Every row gives one point. Examples show where two turns around zero, p and q, send a point. Write where each new point lands after one turn and then the other. Backwards means that the second turn is done in reverse. Each puzzle has new turns, and all numbers are rounded.
In the rows, zero is written as 128.

Turn p:
[146 117 139] => [119 139 147]
[120 104 113] => [131 103 143]
[158 150  66] => [199 136 138]
[ 89 140 194] => [ 63 134  86]
Turn q:
[152  78 117] => [180 140 146]
[129 122 149] => [130 110 140]
[155 200 115] => [ 61 166 140]
[ 76 112 131] => [141  96  85]
Where do these land?
q, then p: [127 129  89] => [159 143 110]
q, then p: [125  74  82] => [173 179 150]
q, then p: [112 164 183] => [ 90  72 132]
q, then p: [149 145 158] => [ 90 119 119]

Turn p:
[139 157 128 205] => [ 83 127  98 191]
[142 154 119  96] => [163 124 104 117]
[136  33 133 103] => [ 94 103 182  57]
[107 145 111 131] => [133 157 119 136]
[116 151 150 106] => [165 128 138 141]
Turn q:
[106  75 115 131] => [ 87 118 148  92]
[ 52  98 119 108] => [ 87 144  99  62]
[149 109  91 175] => [ 83 118 157 166]
[140 169 187 111] => [197 156 122 129]
[141 162 153  81] => [185 118 100 122]
[155 149  93 168] => [106 125 132 187]
[153 134 140 121] => [152 119 137 138]
Where do these land?
p, then q: [123  94 127  55] => [190  83 129 104]
q, then p: [159 154 110 181] => [ 90 135 130 185]
q, then p: [ 98  78 121  95] => [164 140 159  82]
p, then q: [122 177 119 165] => [ 90 146 124 174]
p, then q backwards: [138 137 163 144] => [164 130 109 134]

Turn p:
[122 109  96  95 151 172] => [131 123  77  92 161 134]
[138  93  77 112 146 114] => [144 132  71 119 113  98]
[142  84 142 162  50 116] => [ 93  91 162 103  57 111]
[101 119  86  88 131 130] => [104 137  70 129 138 127]
[150 171 178 105 176  98] => [173 186 155 158 140 165]
[ 88 158 160 161 156 152] => [119 134 173 137 189 120]
[155 162 156 173  86 115] => [133  93 187 158  99 141]
Turn q:
[141  85  96 142 169 143] => [137  97 175 164 104 124]
[147 131 144 186 155 145] => [142 159 161 123  76 134]
[183 122  89  99 180 178] => [152 123 183 193 147 177]
[ 88 160 144  97  92  62] => [ 82 119  51  97 145 122]
[132 150 163 142 163 123] => [110 170 125 142  99 135]
[ 80 149 139 119 127 168] => [ 98 158 153 110 164 107]
[113 154 109 115  74  97] => [119 103  88  81 154 141]
[140  73 139 125  64 108] => [183  93  88 112 133  86]
Where do these land?
q, then p: [134 150 111  94 128 151] => [150 135 136 114 169 122]
q, then p backwards: [170 114 157 129  65  99] => [178 105  81 103 169 136]
p, then q: [138 127 181 134 167 173] => [127 177 121 188 143 144]
p, then q: [113 160 185 131 139 107] => [120 196 130 115 114 129]
p, then q backwards: [100 112 150 136 129 183] => [ 87 154  97 124  99 148]
p, then q: [116 146  32 149 151 111] => [126  52 143 121  60 146]
q, then p: [124  86  80 122 118  71] => [108 127 102  78  89  79]
